Each row of a before or after table is a point. The points were changed in one or more steps. Then noise was added and the rows were shuffled. The steps act on columns, c1 being the first. Name the steps. A step turns or swaps two columns, mirrors them in a line or flattens them onto one, adds a multiple of one to another, or multiplies or shifts one. Angles are multiples of 10 degrees, from the lower column toward the higher: turns from -170 to 170, lines from 10 to 170 but not 90. Use the fewest steps. Two steps may share a column if one is a turn and the other turns, adds or multiplies; they go together, in the order done. Otherwise the lowest column goes first.

Before:
[[ 31  -2  15]
 [-10  18  -9]
 [ 18  24  10]
 [  8 -14   5]
 [ -1  11 -10]
 [ 13   5  19]
 [-15  -1 -35]
 [-17   6 -16]]
After, 8 rows:
[[  8  44 -15]
 [-18  12  22]
 [ 10  12 -25]
 [ 12  29  -4]
 [ -5  -6  33]
 [ -3 -35   9]
 [ -5  60  24]
 [ 35   0 -28]]
Steps: turn c1 and c3 by 70 degrees; multiply c1 by 1.3; multiply c2 by 2.5

Before (11 x 6):
[[ 34   3  20  -8  24  12]
 [ 55 -39  28 -14  14  14]
 [ -3 -12   4  16 -15 -43]
 [-19  -2  16  60  41  -3]
 [ 14  29  39  12  -1   9]
 [ 23  26  -2  -7  44  29]
 [ -2  -3  25   1  39 -10]
 [-14  18  -2  46  30 -19]
 [-29  27 -30  -9  15 -22]
 [ 13  16  23   6 -37 -14]
 [-29   2  -2   0 -44 -18]]
After, 11 rows:
[[  1 -28  33  -1  17 -28]
 [-35 -22  25   8  16  -3]
 [ 30  36  -1  -9 -25  10]
 [ 20  16 -40 -19  26 -31]
 [-24 -21  -4   1  55   4]
 [ -8  18  54  19  24  10]
 [ 31  -1  -3  39  27 -31]
 [ -9  40  28   6 -12   9]
 [-58 -39  38   9 -14   1]
 [ 38 -29  21  51  20 -19]
 [ 13  15   5   9 -30 -29]]
Steps: mirror c1 and c4 in the line at 80 degrees; turn c5 and c6 by -30 degrees; turn c2 and c5 by 50 degrees; multiply c3 by 1.3

Before:
[[  3  -1   1   3  -1   6   1   2  21]
 [  5  -7   3   5  -5   8   2   3   3]
 [ -2   0   2  -1   2   3  -4   3   1]
 [  3   5   2 -12   3 -12   1  -7  -3]
 [ -3   6   7   1   2   7   6   2  -2]
 [  4   5   2 -16   3   5   1   2  -4]
 [  1  -6  -1   3   2   8   5 -13   3]
 [  2  -4   4   2   7   2   5   5  -1]
 [ -2  -1  -2  -6  -1   5   6   6  -2]
 [  4   5  -2   2   3   0   1   3   0]]
After:
[[  3  35   2 -12   4  11   1   9   8]
 [  5  23   3  10  -7  -7   2  -4  -2]
 [  1  24  -1   9   3 -10   5  11   0]
 [  4  35   2 -17   4  -5   1  -3  11]
 [ -2  29  -2  -8  -1  -4   6  -7   4]
 [  2  26   4  -2   9  -1   5  -5  -3]
 [  3  29   1  60  -1  -6   1  -3  19]
 [  4  35  -2   1   4   1   1  -3  -2]
 [ -3  36   7  -5   3  -6   6  -3  -3]
 [ -2  30   2   3   3  -3  -4  -3   2]]
Steps: shift c2 by 30; multiply c9 by 3; turn c4 and c9 by -70 degrees; multiply c5 by 1.3; turn c6 and c8 by -170 degrees

Before (10 x 11):
[[ 24 -38  18 -23 -11 -21   9  12 -20 -13 -15]
 [-15 -24  14  11  27  -9 -26 -11   4 -32  -3]
 [ 15 -35  19 -10 -16 -29 -11  29 -12  19  -2]
 [-22 -26  -8   0   0  -8  19 -10  -2  -4   6]
 [-16 -16   9   0 -22 -12  11 -40  11 -16  21]
 [ -5 -27 -23  25 -26   4  10 -36  -2 -18  39]
 [-25 -13 -11   4 -40  13   7 -18  -7 -27  31]
 [ -7   3   4  23 -16   1  17 -20 -11 -19  21]
 [  0  -7  14 -22  39 -16 -22 -10 -12 -22  14]
 [ 20 -32  26 -20   2   6  -8   8 -11  13 -11]]
After, 10 rows:
[[  9  -4   8 -59  39  20 -26   8 -29  -4  25]
 [ -2   2   7 -20 -12 -10   0 -26  -5   4  29]
 [-21 -15 -11 -34 -19 -19 -15 -33   6  19  40]
 [-18 -16  11 -10   7  -8   5 -19  12   5   6]
 [ -1 -10  18 -40  -6 -26 -17 -34  21   5  26]
 [ 29 -27  -8 -23  11 -22  16   0 -13 -24  -1]
 [ -1 -15  18 -24  24  15 -27   8 -19 -24  25]
 [ 31 -23   3   5  -3   3  -1  12 -17   1 -17]
 [-23  -9  12 -58 -37 -22  -5 -17  -1   6  41]
 [ 24 -24  -1  16  14 -32  11  28 -17   8 -16]]
Steps: turn c1 and c3 by -50 degrees; multiply c2 by 0.7; turn c10 and c11 by -50 degrees; add -1.5 times c11 to c4; turn c5 and c6 by 50 degrees; add 0.7 times c7 to c9; turn c7 and c8 by -40 degrees

Before (9 x 14):
[[-23  -9 -15  10  -5  -3 -10  19  20 -22  25  -2  20 -41]
 [  6 -16   9  40  -2   6 -13  35 -12 -22 -20  19  18  55]
 [-20  -4  -3  10  11 -10  -7  14  18 -10 -30  11  20 -27]
 [-18  12 -22   7  10 -19   5  21  -3 -29   0 -16  46 -34]
 [ 25 -17  33  18 -21 -23 -18  14 -11  -4 -12  30  38  41]
 [ -6   9  38 -36  -6   9  26   0   5 -36  -9  57   8  49]
 [-36  -1 -27  11   4 -32  12  11   5  -5  10  21  23 -17]
 [  7  20  37 -35  -2   9  -3  34 -13  -2  -7  60   3  53]
 [-27  -5  17  17  12 -11  19  17 -13 -14   3  -2   6 -26]]
After:
[[-20   1  11  -3  -3 -11  19  14  -7 -20 -23   3 -23  30]
 [  8   8 -34  38  25   9 -11  34  -3  -5  -5  56 -22 -52]
 [  5  22  41   9  -9   7 -11  35 -12 -24  -9  11 -24 -53]
 [ 25   1  19  32 -18 -24 -11  14 -18  -9 -10  16 -45 -46]
 [-22 -13  10 -14 -15  -2  19  20 -10   0  29  -8 -20  37]
 [-27   5  17  17  -4 -11 -13  17  19  -7   8  -4  -5  29]
 [-36  -1  11 -26  -1 -31   5  12  12   2   9  13 -29  16]
 [-18  -7   7 -22  11 -19  -3  22   5 -17  10 -30 -39  35]
 [ -6   8 -36  38  12  10   5  -1  26 -27   4  51 -27 -47]]
Steps: turn c5 and c14 by 160 degrees; turn c2 and c5 by 110 degrees; swap c3 and c4; swap c7 and c9; multiply c10 by 0.7; turn c10 and c11 by -30 degrees; mirror c12 and c13 in the line at 170 degrees

Before, 12 rows:
[[  0  34  -7  -3  36  10   4  22   2  32  33   1  14  -2  -8  25  21  14
    1  35]
 [-12 -23  -6 -22 -44  -1  14 -17   9 -19   4 -24 -17 -24  33 -12  14  -1
   -1  23]
 [-29  40   8 -21  32  16 -39  31 -29   0  27  16 -24  -4   0  18   8  32
  -34  16]
 [-29 -25  21  17  -6  34  -9  -8  -8  -8   4  -8 -11 -12  12 -24  24 -22
    2   6]
 [ -4  37 -24   3  30 -36  13   5  12   1  14  46  17 -18 -29  -5 -39  -9
   53 -36]
 [  2  13 -18   6   5  -5  35  23 -16  40  10  50   6  -2 -20  11 -24   5
    3   8]
 [ -7 -34  29 -16 -15   1  -8 -26  19  -8   5  -9 -28  -3  13 -23 -11 -34
    2  46]
 [  0 -32  26  15  10  -8 -12 -45  30  -6 -29 -21   4 -25  -6 -37 -18 -18
  -31 -18]
 [-29  30 -27  18  12 -36  12  22  35  31 -12  38  -4  -7 -35  -9 -28  29
   42   4]
 [  8  33  -9 -17  18  14  27  13  12  38  17  54   8   6   3 -15 -13  36
   37   1]
 [-11 -31  15  -6 -26   0 -43 -25  47 -11  -9  -3  -3 -10 -32 -18   0 -34
  -18 -34]
 [-23  -7  21 -18  46  -8 -19  40 -14  23  53  23 -21 -20  26  26  35  19
  -15  -7]]
After, 12 rows:
[[-28  28 -27  18  14 -25  12  63  27   3 -16  36  30  -6  52 -12 -31   7
  -16  28]
 [  4  13 -24   9   6 -10  35  26 -22  -3   7  49  42  -3  16  15 -24  -7
   10   7]
 [ -2  37 -23  10  32 -27   8  10   9  -9  15  46   3 -13  53  -7 -39  29
  -33 -23]
 [ -8 -19  -7 -19 -48  -4  12 -43  12  14   5 -24 -19 -27 -28  -7  11 -21
  -16   5]
 [  5  36  -8 -17  18   9  25 -10   5   0  18  55  39   8  21 -13 -12   7
  -39  37]
 [-24  -6  26 -19  46  -6 -19   4 -24  26  53  27  16 -15 -33  27  33   5
    2  15]
 [  0  34  -7  -6  35  10   3  16  -7  -7  31  -1  29  -6   7  23  20 -27
    1  27]
 [  6 -28  29  16   9  -4 -10  -9  43  -4 -27 -20  -8 -26  -8 -38 -18  11
   30 -21]
 [-31  44  12 -21  31  12 -37 -13 -36  20  27  17  -1  -8 -14  19  11   0
   29  35]
 [-10 -35  28 -18 -16   4  -5 -41  23  29   4  -6 -12  -2  -8 -22 -10 -52
   -1 -17]
 [-13 -29  17  -8 -29   0 -43 -18  52   0  -4   0  -9 -12  17 -20   2  18
   30 -46]
 [-23 -25  20  15  -8  26  -6  17  -7  11   5  -7 -10 -11  -8 -26  23 -14
  -10 -15]]
Steps: turn c8 and c9 by -20 degrees; add 1.5 times c4 to c8; multiply c6 by 0.7; turn c10 and c13 by 80 degrees; turn c15 and c19 by -150 degrees; turn c18 and c20 by 70 degrees

Before:
[[-13  -7  -4   8  12  13  -7  12 -12  -9   8  18 -31  14   7 -20   4  -7
   33  14   5   8  -1 -11]
 [ 21   6  15 -14   2  29   2  -4  -7 -27 -15  -1  -7  -2 -23 -21 -24   1
  -19 -22  23  28  16   0]
 [ 15   9 -17  10  25  -6  11 -15  12  -3 -39  -3  14  -7 -22   1 -44  -2
    6  11  19  17  15  -9]
 [ -5  -3   4  10  11  -6   8 -24  11  -1 -19   0 -21  -4  -4 -21   1 -14
  -25  50  16  24  14   1]
 [-12 -16  13  11  -4 -10 -11  17  12 -23  -6 -53 -21 -35 -21  24  -4   4
  -12  -1 -17  18 -12 -24]
 [  7  -4  16 -10 -19 -24  16 -10 -28  20 -15  11 -12 -30   4  -9   6   2
  -25  -6  -6   2 -33  -8]
 [ 30 -18   9  11  19   2   2 -15 -17   3  -6 -10   8   8   5 -17 -14 -11
   20  12  -7 -10   1  -4]
 [ -2   6  15   4  22  18   3 -16  23  44  -7  -6  -2  -9  27   0   6  13
    9  15   5   3   6 -28]
 [-10  16 -20 -19  33  22 -23 -35  30   9  13  -2  13  -5 -17   1   5   8
  -24 -18   2   1 -13 -25]
 [ 12   7  -9  -5   6   8   8  -2  -2   8 -28  16   6   9 -28 -11 -22 -19
   -7 -26   0  42  26   0]]
After (10 x 24):
[[ -5  -2  11   9  11  -7  19 -24  11  -2 -14   0 -19  -4  -3  12   0 -15
  -27  49 -10  17  13 -25]
 [ 12   7  11  -4   6   9  10  -1  -2   9 -16  17   6   9 -27  10 -22 -19
   -6 -27   0  59  26   1]
 [ -2   5   6   3  23  19  -1 -16  23  44 -13  -7  -6  -6  27   2   6  14
    9  15 -26   0   6  29]
 [  6  -3  10 -10 -22 -23   5 -11 -27  19 -17  10 -11 -31   5  17   7   2
  -27  -9  -1  12 -32  19]
 [ 21   6  11 -12   3  30  19  -4  -7 -28 -19   0  -7  -3 -25   6 -22   1
  -20 -24 -14  58  17 -34]
 [-13  -7  -3   7  10  13  21  12 -12 -10   7  19 -31  15   6  -4   5  -7
   33  12 -12 -12  -1   7]
 [-10  18 -11 -21  33  20   4 -36  32   9  19  -3  14  -4 -17 -23   5   9
  -24 -19 -22 -14 -14  30]
 [ 30 -18   6  11  18   3  15 -15 -16   4  -7 -10   8   8   7   5 -15  -9
   18  11   2  35   1  15]
 [-13 -17   8  10  -3 -10 -21  17  12 -25 -12 -54 -21 -36 -22 -16  -3   4
  -10  -1  -7   1 -11  58]
 [ 15   8  15   9  25  -6  -3 -14  11  -3 -21  -3  15  -7 -22   8 -45  -1
    4  11 -21  40  17 -18]]
Steps: add 1.5 times c1 to c22; flatten c3 and c11 onto the line at 120 degrees; turn c7 and c16 by 100 degrees; turn c21 and c24 by -130 degrees; multiply c24 by 2

Before:
[[ -1   0  33   2   5   0   9  -4   6  -1  22  -4   8   1   0   8  -3   6
    2  -4   0  -9  -2   0 -13  -5   9 -15  -7 -10   5   6 -11 -12   5   2
  -18  -9  -7 -15 -17 -10  -8  -4  11  -6   2 -12]
 [  8   6   6   3  -7   5 -12   3 -19   0   6 -10 -36   6  -2   7   0   4
   -6  -2  -4  -3   4   1  -7   0  -8  -8   7 -10  -2   6   4  -5  -4   2
    1  -3  16   7   1  17  -5  -6   6  -1  -2   1]
 [  3 -23   9   5  -2   4  -3 -15   2 -17   2   1   9   0  -2  -1  -4   1
   17   3   5   0   9   7 -12  -6  -6 -10 -11 -15  11  -3   3  -3   9   4
   -7   9   3  -5  22   1   1  -6  -4  -6 -14 -10]
 [  5  14   5  -5  -4 -29  12  -6   6  -7  -1  -3  13 -13  -1   8   2   0
   -2   7  -1 -10  -2  11  -5   0   9  12  -1  -9  -7   3  -5  -2   2   6
    3   7  -5  -9   6  18  -5   8  -3  -2   7  13]
 [  9   7  -2 -29  -2   1  -2 -11  -8  -7  -1 -12  12  -9  -1  -1   7   0
   -6  -7   9  -1   5   1 -13   0   5  29  11 -10  -3   4   4  -9  -3   5
   -1  -6  -3  -3  19  18   6  -2   5  11  11  -8]
 [ -3 -23   0   8  -7  -6  11 -13   6 -34  -6  19  -4   8   0  12   5   9
    0  -3  -3 -11   2  12 -13  -8   3   4  -6  -6  -5   4   2  -8  -1 -14
  -22   0  10 -16  17  -1   2  -1 -20   5 -38 -11]
 [  8  -3   5   8  -4   6 -15  14   3 -10  -1  -8  -8   5   4  13 -16   5
   -6  -2  12   2   7  -2 -13  -3   9 -12  -8  -7  13   6  -8 -11   3   5
   -6  12  -7  -4  17 -15 -21   2   5  11   0  11]
 [-11  13  -5   9  -2   7   0 -14   6  -4   4   2   2 -18  -2   7 -12 -15
   -8  -7  -5   1  -4   5  -4  -9   2 -11  -9  -8   5   2  -4 -10  11   4
   -2  -7  -1 -14  12  18   5  -6   1   2  11  -2]
 [  9 -18  -3   3  -3  -3  -6 -10  10  -4  -5  29   5  -8   1  11   1  -3
   15  30  12 -19  -3  -2 -13  -2 -12 -10  -7  -3  -1 -14  -6  23   7  -3
    5  -6   6   9  22  17  -3   9 -11   3  -9  -9]
 [  9  -2  -2   9  -1   7  -1  28 -16 -12  10  -9  -3   6   2  -2  -8   4
   -5   2   1  -3  -4  14  60  -5   6 -17  -2  -8  -4  -1   1   4  -4   5
    2  -6   9  -3  20  17   2   5   0   5  -6   3]
 [  8  10  -2   3  -6   2  13  -5   9  -3  -6   2  13   6  -5  12   1   1
  -10  -5 -38  -3   9  -2  -8  -6   7 -16   4  -2  -9   2 -12  -9  -5   3
   -6  -2   1   7  23 -20   5  -1   6  -4 -10   4]]
After:
[[-17   6  -1 -27  -2   1  -3 -12 -10  -7  -3 -11  14  -9  -2  -2  -9   3
   -6  21   8  -1   4   0 -17  -2   4  28  23 -10  -4   6  -1 -10  -1   5
   -1  -9  -4  -3  20  11   6  -2   8  10  10  -9]
 [-14   6   6   3  -6   5 -13   5 -19   1   6  -9 -35   6  -3   9  -4  -2
    3  29  -6  -5   3   1  -9   1  -7  -8  17  -8  -2   9  -5  -6  -3   0
   -1  -3  18   8   0  10  -4  -4  10  -1  -2   0]
 [  0 -24   9   4   0   4  -3 -15   1 -19   3   1   9  -2  -2  -2  18   0
   -3  34   5   0   8   7 -12  -5  -4 -10  -2 -15  10  -4  -3  -4  10   4
   -6  12   2  -4  24   4   1  -5  -5  -5 -12 -10]
 [ -1 -24   0   6  -5  -4  12 -13   7 -34  -7  19  -4   9   0  10  -2  -6
   -7  26  -4  -9   2  13 -13  -8   4   5   3  -6  -5   4  -7  -7   2 -15
  -23   0  10 -17  17  -6   2  -1 -32   7 -36  -9]
 [-14   0  -2   9   0   6  -2  28 -15 -10  10 -10  -4   6   3  -4  -3  -1
    9  31   1  -4  -4  14  58  -5   5 -16   9  -7  -5  -2  -1   3  -4   7
    0  -6   8  -2  21  11   5   4   1   5  -8   4]
 [-19  14  -3  10  -3   5   2 -14   7  -3   4   2   3 -17  -2   6  -3  11
   15  21  -3  -2  -3   4  -4  -9   3 -12   0  -9   2   1  11 -10   9   3
   -1  -8   0 -14  11  -9   4  -6   1   2  13   0]
 [  9   1  33   1   4  -3   7  -4   8   1  24  -7   7   1   1   7   2 -12
   -1  25   0  -9  -2  -1 -13  -5  10 -15   4 -10   5   7   7  -9   7   2
  -18  -7 -10 -17 -19  -3  -8  -6  18  -5   1 -11]
 [ 20   8  -2   3  -7   2  13  -7   8  -1  -6   2  15   7  -3  10 -11  -6
    3  25 -39  -3  10  -2  -8  -7  11 -17  13  -3  -9   4   9  -7  -5   3
   -8  -3   0   7  24   6   5  -1  11  -4  -9   4]
 [-17 -19  -4   2  -4  -2  -4  -9   8  -4  -4  29   3  -8   1  14  14   1
   -8  62  13 -18  -5  -4 -11  -3  -9 -10   3  -2  -1 -14   8  24   7  -4
    6  -6   8  11  21  12  -1   8 -17   1  -8  -7]
 [-16  14   5  -8  -4 -30   9  -5   5  -9  -2  -3  13 -13  -2   7  -1  -1
   -2  37   0 -11  -2  10  -5  -1  10  12  11  -9  -6   5   5  -4   3   6
    2   8  -4 -11   7   8  -6   8  -4  -3   5  13]
 [ 14  -3   6   7  -5   5 -16  14   4 -10  -2  -9  -9   5   4  13   1  -8
   18  27  13   1   8  -2 -15  -1  10 -12   2  -9  12   8   4 -12   4   5
   -5  12  -6  -4  17   3 -18   2   8  14  -5  13]]
Steps: turn c1 and c42 by 80 degrees; turn c16 and c27 by 10 degrees; turn c17 and c19 by -110 degrees; turn c18 and c33 by -150 degrees; shift c20 by 30; shift c29 by 10; multiply c45 by 1.6
